Rows are points. Any point is a mix of the corners, with weights that add up to 1. It lies inside the corners' shape when no weight is negative. Say inside or outside, and name the corners with a negative weight.
(in the rows, 128 means zero)

Corners:
(1): [ 57 128 190]
(2): [116  93 126]
(3): [155 227  40]
(4): [145  76 214]
Points:
[ 73 165 134] => outside (4)
[124 141 161] => outside (2)
[148 163 130] => outside (2)
[108 117 191] => outside (2)
[141  90 198] => inside
[ 73 125 177] => inside
[119 164  90] => outside (4)
[ 95 165 151] => outside (2)
[132  90 174] => inside

Corners:
(1): [125 144 123  82 184 155]
(2): [186 109 143 130 159 154]
(3): [218 185 121  73 147 193]
(4): [ 47 107 155 136  84 110]
(5): [ 49 167 148 198  56 132]
(6): [ 57  58 249  99 197  92]
(7): [ 15  90 170 128 112 179]
Points:
[ 57 134 162 142 103 137] => outside (2)
[ 75 138 165 137 117 119] => outside (2, 7)
[127 110 157  98 169 148] => outside (5)
[140 152 128 119 117 148] => outside (6, 7)
[162 136 143 109 144 159] => inside
[115 111 151 121 145 158] => inside
[ 87 127 173 120 132 135] => outside (2)
[ 73 131 151 140 108 137] => inside

Corners:
(1): [ 70  87 170  84 113  91 133  75  52]
(2): [ 73 126 154  54  83  58 200 192  94]
(3): [105 201  58  89  27  53 172 166  90]
(4): [161 158  37 138  75 129 110 163 193]
(5): [216 197  90 152  84  82  53  94 121]
(6): [151 204 155 202 206 186  31 113 240]
(7): [ 94  63 138 155 217 155  84 157  49]
(8): [213 113 105 172  83  86 165 106  87]
(9): [152  69  52 179 201 104 129 151 196]
(10): [135 101 199  76 232 211 149 110 162]
Points:
[120  96 123 112 129 102 145 127  92] => outside (6)
[125 117 131 127 156 140 132 132 145] => outside (5)
[116 117  88 133 110  92 135 144 124] => outside (5, 10)
[135 105 132 130 153 104 146 156 120] => outside (1, 3, 4)
[ 92 132 128 129 111 106 122 135  86] => outside (5, 9, 10)
[135 169 116 114  61  64 131 129  71] => outside (4, 9, 10)
[134 122 126 130 157 130 110 131 115] => inside
[109 115 123 121 101  68 168 150  92] => outside (4, 5, 10)

Corners:
(1): [ 80 132 137 130 133 125 111 149 141 139 137 164]
(2): [145 112  72 126 146 109 153 136  84  84 126  62]
(3): [140 127  92 142 128 111 155 131  82  98 166   7]
(4): [ 86 107 146 162  94 111 163 116  88  97 120 156]
(5): [137 129 121 116 102 126 130 132 106 118 132 148]
(6): [123 120 189 136 134 109 141 112 117 121 147 163]
(7): [151 190 108 102 152 113  76 111  95 164 157 149]
(8): [119 109 220 108 108 175  81 151 175 127  34 143]
(9): [119 170 162 113 136 137 132 142 112 122 120 151]
(10): [123 110 116 168 135 107 126 160  87 132 157 133]
(11): [141 127 146 130 160 115 112 124 111 192 121 149]
(12): [123 146 112 152 148 189 122 108  70 110 146 160]
(13): [116 176  94 128 132 108 128 130 145 121 146 144]
Points:
[118 119 129 147 137 157 129 136  92 115 120 111] => outside (5, 6, 7, 13)
[123 136 144 128 127 134 127 133 111 119 122 123] => inside
[116 130 137 129 128 126 124 123 116 123 126 138] => outside (9, 10)
[122 138 140 127 138 127 116 132 118 135 135 143] => outside (4)
